Each row of a before or after table is a point. One or more steps were done to the points. Then noise was added and the rows were shuffled. The steps act on columns, c1 being the first. What was done? A step turns or swaps two columns, mirrors them in a line or flattens them onto one, adds a multiple of one to another, or multiplies or shifts one. Angles are multiples of 10 degrees, from the lower column toward the higher: turns from -170 to 170, lines from 10 to 170 but not 90. Use the fewest steps. Two steps may share a column if one is a turn and the other turns, adds or multiplies; they go together, in the order done. Otherwise the lowest column goes first.
In the rows, 128 means zero.

Before (12 x 3):
[[106 169 144]
 [157 154 119]
 [138 148 116]
 [140 126 163]
 [160 141 166]
 [112 134 101]
 [171 120 167]
 [149 146 102]
 [137 165 149]
 [112 127 112]
 [148 112 206]
 [144 143  95]]
After (12 x 3):
[[117 208 138]
 [ 94 204 144]
 [143 230 106]
 [ 99 193 111]
 [163 186 141]
 [120 213 157]
 [206 174 147]
 [112 187 111]
 [150 224 137]
 [102 205 148]
 [165 202 159]
 [167 181 172]]
Steps: swap c1 and c3; shift c2 by 60

Before (13 x 4):
[[114 140 157 127]
 [114 125 149 156]
 [117 138 121 133]
 [131 127 124 152]
 [106 112 101  78]
 [110 138  96  52]
 [106 154 102 118]
 [158 131 126 129]
 [133  95 158 105]
 [124 119 121 127]
 [146 129 132 105]
 [129 129 137 130]
 [143 136 155  98]]
After (13 x 4):
[[ 94  88 131 121]
 [115  70 127 121]
 [ 87  89 127 157]
 [ 63 103 118 101]
 [ 59  61  77 100]
 [ 87  74 156 148]
 [143  43 104 158]
 [ 73  88  52  96]
 [172  86  99 154]
 [179  79 105 131]
 [136  77 152 123]
 [219  81 128 126]
 [132  80 131 137]]
Steps: multiply c1 by 3; shift c2 by -50; swap c3 and c4

Before, 12 rows:
[[ 84 205 119 138 136 114 129 124]
 [135 103 141 144 115  70 106 127]
 [135  95 143  96 164  76  96 108]
 [144 115 160 108 125  59  94 162]
 [117  98 131 137 101  95 147 166]
 [ 78 143 136 161 126 136 136 122]
 [132 121 113 136  76 109 141 131]
 [140 113 109 151  92 131 127 166]
 [136 119 154 140 156 104 100 123]
 [139 142 160 124 153  87 147 118]
 [ 91 133 116 136  91 162 177 155]
 [100 157 162 126 111 141 129  97]]
After (12 x 8):
[[127 141 149 122 179 121 146 154]
 [125 127 146 139 163 132 102 152]
 [123 113 140 145 161  82 107 139]
 [ 68 167 127 165 118 131 138 141]
 [ 83 141 140 138  79 121 180 101]
 [134 102 172 107 180  79  93 121]
 [125  69 127  91 190 125  98 153]
 [ 74 210 120 136 145 124 132 123]
 [109 107 156 135 136  87 146  98]
 [128 129 138 154 101 104 127  83]
 [ 88 157 132 125 106 122 129 176]
 [126 126 116 138 108  79 143 118]]
Steps: shift c1 by -10; add 0.7 times c4 to c2; mirror c3 and c8 in the line at 20 degrees; turn c5 and c6 by 50 degrees
